Rows are points. A path goes straight from each point to the next, and from the last back to the first. The post is the endless flat space through its rows: a point in 2 columns, a line in 3, a plane in 4, and so on, so that a path can go around it. How many times does the path go around the post? Going back the other way cancels.

Post (2 x 3):
[[ 11 -24  18]
 [ 18   0 -34]]
Path (19 x 3):
[[ 13  -7   9]
 [ 26  -3 -10]
 [ 45 -41  28]
 [ 11 -47   0]
 [ 54  -9 -45]
 [ 48  -7  -9]
 [ 19 -18 -24]
 [-22 -52  19]
 [-26 -38  60]
 [ 18   6  17]
 [ 55  -3   5]
 [ 33 -45 -16]
 [ -9 -34 -12]
 [-12 -12  -4]
 [ 13  12  -2]
 [ 57   5  10]
 [ 33 -39 -24]
 [  9 -28 -34]
 [ -1  -9  -3]]
Times around: 3

Post (8 x 9):
[[ 20   3 -13  17 -10  -6  13   0  -7]
 [ -1 -22 -10  25  -7   1 -24  22  -2]
 [-10   3 -23 -18  13   5  14   1   0]
 [ 13 -13  -1  -6   2 -25 -10  17  -1]
 [ 16  13  37 -32  10  25  10  -4 -10]
 [  9 -26  -9 -12 -12  33  -4 -33   4]
 [ 15  16  26   9   3  17 -60  26   8]
 [ -6  14  21 -22  12  19  27 -30  10]]
Path (23 x 9):
[[ -3  24   9 -10   1  -8  -9   6  -9]
 [  6  22  14  22  22   5 -23  19 -14]
 [ 20   5  -6 -16  31 -14 -22  13  13]
 [  5 -25 -16  -5  -6  18  -1 -10  18]
 [ 15   9  13 -28 -15   8  -7  -2   8]
 [  1  21 -12  20 -23   5  10   9  18]
 [  3 -18 -15  -1 -33   1  -7  12 -18]
 [-27   8  16 -40  24  -8   0  -6  -5]
 [  4 -17   1 -24  31 -12 -35 -19  14]
 [ 20  -7 -11  19   3   6  -9   3   6]
 [ 10  41 -23 -25  12  14  11  32  -6]
 [-20 -29 -23 -14 -23  40 -25 -16  10]
 [ 20 -12  11  -8 -19 -28 -15  -7 -22]
 [  3 -32   0 -16   2  13 -22 -29  -7]
 [ 19 -11  24 -20  27  15 -13  -1   4]
 [ 21   1  20   1  -1  12 -12   2  17]
 [ 16  26 -37   5 -17 -21  -9   4  26]
 [-25 -15 -31 -32 -19  45 -12 -29  -9]
 [ -1  -4  -2   1   4 -13  -2 -20   7]
 [ 26  -5  20  26   4   8 -14  -3 -12]
 [ 10  -5 -21  -7  17   9 -10   2  14]
 [  3 -24  -1  -1  -1 -16 -35  26  12]
 [ 13  18   5 -48  -5  54   5 -37   3]]
Times around: 4

Post (13 x 14):
[[-14  -1 -11  24  10   8 -19   5  -2  20   2  14 -10 -33]
 [  9   6 -16 -11 -21  23   4   4  12   2   7   4   4   4]
 [ 12 -13  20 -12 -23   6   5  20   3 -20 -12  -3   3  -3]
 [ 22   8   2  16  -2   8  11 -18  11 -11 -16 -21 -11  -4]
 [-24  10  -8  -1 -35   1   2  14  21   9 -17  -5  15  -7]
 [ 12  -1 -14 -17 -17   0  -7  18  -2  14  29 -22  -3 -16]
 [-15   1   9  -7   2  17 -30   0  20 -17  -7  -3 -18 -13]
 [ -6   3  20   1  10 -12 -11  26 -23 -12  -2 -19  21  -4]
 [-21   4   9  -1   7 -12 -14 -29  -8   2 -12  15   0 -16]
 [ 24   3  -2  18 -29   3  12  -7   2  -6  14  12  -7   5]
 [-23   2   6   8   9   3   5   8 -21   9  20 -14 -13 -28]
 [-18  -9 -20  -8   7 -21  10  23  13   1  -8  31  -1   4]
 [-10 -14 -35  22   4   1 -17 -11 -20   0  -4 -14  -8 -17]]
Path (19 x 14):
[[-16 -16  19  -5   3  -4  26   8  56   8 -20  44 -23  -5]
 [ 15 -17   9  27  -1  19 -14  33 -20  -8   0  -6  18 -23]
 [ -8  15 -38 -18 -18   3 -17  19  16   4 -12  10  27  -9]
 [-16  -8  -6  13 -19   2   7  34   3 -14 -38   5   0 -10]
 [  6  -6  -5  25 -18   0 -14  60 -17   9 -23 -27  31  -5]
 [  3 -32   7  20 -19  16  22  -6 -26  -3 -15   7  -9 -23]
 [ -5 -13  23  -9  10  25 -16  18 -34 -12  36 -20  22 -23]
 [ 10   3  19  59  16   4   8 -25  11  -6 -12 -26  -5 -18]
 [-23  -3 -24   9  -8   2  10   9  -9  11   6  -2  16 -24]
 [-14   4 -20 -31 -25 -28 -37  -4  -1  12 -24  -8  38 -13]
 [-28   4  15  24 -26 -12 -23  25   3 -16  -8 -10 -22  -8]
 [-26 -15  -4  23 -15  34 -10  21 -13  10 -28   8  -1 -13]
 [-20   7  24  15  17  -8   2  -3 -11  23   0   1  29 -20]
 [-14   6  22  -5 -12  -5   2 -30   0 -15  16  11   9   0]
 [ -5   8   3   2 -10  -2  -1  10  13 -21  27  -4 -21 -20]
 [  6  17  24  15  -4   6 -34  17   2 -10 -11  -4 -17 -20]
 [  3   8  -4  13 -36 -15 -28  34  -9  22 -15  -8  40 -23]
 [-16  16  31  18  16 -13   6   3  -6 -19 -39  23 -10  12]
 [ 15   6  24 -21  10 -13  -3   9  20  15  23  -3 -22  -3]]
Times around: 3

Post (17 x 18):
[[-13  -5  45 -17 -10 -17   4  23  -4  -8  10   2  -7   2  28  10  24  18]
 [-16  -9  -6   3  23  -6   3   1 -21 -14  29  -7   2  13   1   8  20 -14]
 [ -6 -15  -5 -35 -11  -3 -20 -26  -2  24  -4  20 -10 -30 -17 -16   5   7]
 [-26   4  15 -18 -16  -5  13   3  -6   9  32  -7   7  22  48  -6  32   2]
 [ 11  14   1 -11  -1  -7 -30 -13  -2  -4  -7  16   5 -27  12  -9   9  15]
 [-34  -6  35   5  -1   2   5  25 -32   6  21 -11  19  23  36  12  36  42]
 [ -1  -3 -19 -16  16   1 -11 -10   0  11   6  22  -1 -10  -2  35   1 -11]
 [ -6  19 -29 -26  11  16 -20   8  -2  14 -18   3  -9 -31 -27   3 -11 -23]
 [  0  16 -13   1  15   0 -19 -10   4  13  -9  31   6 -12 -33   2 -23 -43]
 [ 13   3 -19  -6   4  24  19   6   2   4   1  26   6 -18 -23  12   5  -7]
 [-25  22  34 -12   1  -6   1  -9 -24  -8 -13  -1 -10  10  15   7  33  23]
 [-20  16  -8 -18 -16 -42  -9 -15  -4  -8 -10  10 -11 -12   5   1 -19  19]
 [ -8  -5  13  18   4  24   6  -1  10  12  27   0 -22  -9  21  13   3   5]
 [ 24   0 -12   2   3   7 -12  -8  13  20  10   0 -12  20 -17   8 -16 -15]
 [  7   2 -31  -6   8  -1 -17   3  -4  15 -34  36 -25 -19  -6 -10 -10 -15]
 [ 11   7 -19   1 -14 -31 -15 -11   5  24 -31   6 -14 -40  -9   3   3 -13]
 [ -8 -24  20  -6  -1   7   5  -5  -1 -12  -4 -13  11   3  31   7   2   5]]
Path (22 x 18):
[[-15 -15  -6  26  -8   4 -13 -18   8  31  -5  -2 -20 -23   1  11 -12 -11]
 [  8 -12  24 -40 -30  21 -15   5  20  18  -3  -2 -12 -43  30   5   6  23]
 [-18  29 -17  12   0 -13  19  -6 -21  20   6  -6   0  -7   5  -2   3 -14]
 [-33  -1  22  -5  32 -23 -26   6 -17 -14  -5   7  -9  -4  33  -6   5   1]
 [-31 -15  -3 -17 -17   6   6  -4 -10  28  20  42   0  -9  37 -15  52  51]
 [ -7  19  14  -5   4  15 -20 -22  22   0   8  37  -6 -13  14  -4   6   9]
 [ -8  17 -11  18   8   7 -27 -18 -27  23   9   9 -29  21  11   9  34  -1]
 [ 14  12  20  -3  -4  -3   7  -9 -17  10 -10  22 -22  14  -7  14  20   9]
 [ 10 -27  -2 -35 -17  -7 -16 -28  -2  36 -14   2  -8  -9  12  -1  12  21]
 [-19  -4  -2 -26  11 -34   1 -25   2  -9  -3   4   9   1   4  -8   7 -14]
 [-22  23   8 -11  -2 -52 -20  35 -24  -3  -4  -8  -1  28   0 -13  34 -11]
 [ 27 -12   5  -5 -42  10  -4   2  13  28 -13  16  13 -13   0   0  12 -27]
 [ 21  31  37  -3 -10  12 -43 -16 -14  39  -4 -15  19 -15 -10  16  25  -1]
 [ 19  13  11 -22  -4   9   5   8   9   9 -13 -29  -3   1  10  -2  -3   3]
 [ 19  29  36  25   1 -17  -4   0  -6  -1   0  14  -3 -13 -10   5  15  13]
 [-20  45   4 -18  12  -2 -17 -11   3  15 -19   1 -13   6  13  -1 -16  10]
 [-16   7 -17  -7  -5 -24  -7 -23   8 -16 -10  -8  19  21  19  -7   9 -10]
 [-20  -7  42  -9 -19   5 -10  19   0  12 -15  18  16 -19  29  34  27  23]
 [ 20   1 -14 -17   1 -16 -23 -14 -13   6  13  -3  -7   1 -19   6   5 -14]
 [ -7 -22   1 -23   9 -22 -27 -28 -12   5  -6  23  12 -20  -5  -3 -30   4]
 [ -4  -4 -21 -12  -2 -15   4  -2   4  27  -9  -9  11 -60  -7  26  19  -4]
 [ 18 -34  -8  -2  14  22 -17 -22  22 -10  14   5  -7 -45  20  -2  15  -8]]
Times around: 4

Post (17 x 18):
[[ 27   4   5 -20  -9   4  29   1  11   8  16  27   6  -2  -2 -17 -21 -12]
 [-18  -2  33  -4 -21  -7  14  -9 -47 -23  18   0   2  -2   6  -8  14   3]
 [ 19   0  -8   5  38  16   0  -5  15  16  11  20   2  11   5  16 -10 -27]
 [ 18  13  37  -4 -26  20  18   4 -25   4  19 -12  20 -16  -7  -7 -16 -28]
 [ 13  18   8  -2  32 -17   1  -5   3  35   0   2  -2  16   3  14  11 -18]
 [ -5  10  37 -11 -10  19  10  17   4  10  -7  -6 -16   2  47  -5 -13  -4]
 [ 16  15 -20  12  22   4  -7 -24  11  16 -13   2 -17  44  20   8  21  18]
 [-14   4   9  -6 -23  14  15   1  -9   0  -5  17  13 -11  -3 -28  -8 -32]
 [  1   5  14   8 -25 -13 -22   8 -17 -43   7  -3 -13   8  -9  24  21  -2]
 [ 20  -6 -10   3  19  -5  -4   8   5   7  -1   0  33  12   4  -6  -7  -8]
 [  5  16  21   8 -19   4 -22  16 -33 -21  10  -7 -18 -11 -10 -15  13   7]
 [  5  16 -31 -10  17  -9  -9  -5  11  19   5   5   8  -3  16  24  -3   3]
 [ 11 -14  -2  18   8  -2   7  -8   7   9  -5 -27 -36   7  13   6  -1   5]
 [-14  34   5  20 -10   4   7  15 -37 -46  -4 -12 -10   8 -23  10   3   8]
 [-16  -2  22 -24 -11  20  -4  -1 -26  -9   4 -30  -7  18 -15   0  -2  -9]
 [ -6  14  -2   9  17  -7 -11 -11  27  12  23  -1   4  19  10   5   2  12]
 [ 16   8   8  -3  38   1  -8 -30  21  10  -4   8  11   8   7  -3 -23  -7]]
Path (28 x 18):
[[ 56  -1  16  35  20   4   4 -12 -33 -25  -6 -12 -12  23 -35 -15 -16   7]
 [ 13 -45  41  10   7 -16  19 -19   0   3  10 -27 -26  -8  -4 -20 -23 -31]
 [ 26   2  16 -29  17  10   9  -9   4  -4  41  16   7  19 -12  17 -33  -2]
 [  2   3  21  28  53  40  29 -21 -35  39  -9 -42  34   6 -24  31 -41 -52]
 [ 31  35  19  24   8  -7  22 -10 -16  10  28  -2 -12   3   4   6 -17  12]
 [-23  39  14  -2 -24  -1  40   8 -29 -13 -15  18  25  10  32 -30   2   6]
 [-16   7  12 -27 -13  -1   4  -8  -3 -42  12  -2  -3  -3  -8  18  -8   2]
 [ -2  -2 -10  18  -2  19   2   2 -21  -4 -21 -16 -10  17  -3   7  12   7]
 [ -7  23   6  14  -4  13 -19   2 -30   9 -11 -45  10 -14  24  29 -18   7]
 [-11 -23 -36  29  -4 -37 -13  15  -6 -18   5  11  25  19   8   9  39  15]
 [ 34  43 -18  14 -24 -28 -60  10  15 -16  30  21   2 -15  -4  22  51  36]
 [ 12 -25  40 -21  28  32  -4 -46  -8 -10 -11 -49  12  33  -1  -9  -6  -9]
 [-22  -3   5 -16 -12  -3  23  17  15  -4  -9  -7   9   6  -6  10  -6  -2]
 [-13  -8  -4  18  16 -12 -46  -1 -15  -1  17   4 -18   7   3  23  30   7]
 [ 17   0  25  13  -8 -14 -18   5  15 -13  10  -4   9   1   7  -2 -14 -18]
 [-21   4  50 -48 -23  27   3  -6   3  16   8  10   5  17  40 -34 -17 -17]
 [ 13   7   5  13  21  -2 -14   7  -6 -25  51   3 -32  -7   3   2   7   8]
 [-31   6  28 -11  22 -20 -14 -11  -5  26   0 -30 -24 -15  43  31   0 -12]
 [ 20   3  39  18   0 -10  -8 -12 -26  27   9  18   3  -7  14 -10  10 -37]
 [ 19 -23  45 -16 -19  21   4 -12   3   3   4  -2  -9   4 -13 -30 -41 -16]
 [-39  57  29  -9 -10  15 -16 -22 -12  12   0  -1  -8   4  18 -18  -3   2]
 [  1  34 -40  13  -4  18  20  19 -28   9 -23  -2 -34   5  15   4  21  -2]
 [ 18  37  22 -13   8  35  28  12   8  29  -2   1  12   5   9   8  -5 -20]
 [-10  -5 -15   3  -5   4 -15  10  39  -6 -22  30 -13  -6  50  10 -14  15]
 [-10   3   0   5   9   1  26 -17 -46  -2   8   4  -9  -3 -23  15  -5 -21]
 [  7  13  -3  16  -8  -9  21   2  -8 -21 -16 -17   6  20  -9 -11 -34   8]
 [  3  12   0   7  -4 -23 -13  17  -7 -27 -23 -26   7  11 -22   8  -7  27]
 [ 20   3 -45  22  -8  13   8  11  12  -9  -6  50  -7 -14 -40  -6 -11 -13]]
Times around: 2
